Each row of a before or after table is a point. One or more steps were done to the points. Then noise was added and the rows were shuffled. The steps act on columns, c1 being the first. Name the steps. A step turns or swaps two columns, mirrors them in a line or flattens them onto one, adds a multiple of one to another, or multiplies or shifts one. Angles are multiples of 10 degrees, from the lower column toward the higher: turns from -170 to 170, lines from 10 to 170 but not 90. Use the fewest steps. Two steps may share a column if one is a turn and the other turns, adds or multiplies; they go together, in the order done. Otherwise the lowest column goes first.

Before, 12 rows:
[[-54  -4]
 [ -5   3]
 [  5   8]
 [ 18   2]
 [  6  24]
 [  3 -22]
 [-27  51]
 [  4 -17]
 [  5  45]
 [ 13 -15]
 [ 18  42]
 [ -7 -17]]
After:
[[-25  41]
 [ 26 -17]
 [-35  45]
 [ 18  -1]
 [ 26 -14]
 [-20  25]
 [-80  53]
 [ -1   7]
 [-51  -6]
 [ 24 -21]
 [ 15 -17]
 [ -7   4]]
Steps: add -1 times c2 to c1

Before (8 x 8):
[[-26 -11  43  -5   4  20  -4  -8]
 [ -3   6  11  -8  43  30 -11 -16]
 [ 26  -8  11 -35  -9 -25   0  41]
 [ 39 -19 -27 -64   4  -1   9   5]
 [ 26 -14  40  26  -8 -28  34 -24]
 [ -2  -2 -39  10   0 -33   6  -2]
 [ -8  18  32   1 -28  -1  50  39]
 [-16  17  -2 -42  18 -25 -28 -26]]
After (8 x 8):
[[ -7 -54 -11  -3  41  31  -8  -7]
 [  0  -4   7   6 -38 -52  10  -2]
 [-27 -24 -16 -27  -4 -41 -42 -25]
 [ -7  -3 -46 -12   4  48  -9 -15]
 [ 25  46   7   1  12 -40 -35  42]
 [-22 -10  23  51  35  -1   1  40]
 [ 46  66   1   9 -29  -1 -63   5]
 [ 33  43   1  33  41 -44  27 -25]]
Steps: multiply c1 by 2; turn c1 and c2 by 70 degrees; turn c3 and c5 by 100 degrees; swap c4 and c7; multiply c6 by 1.6
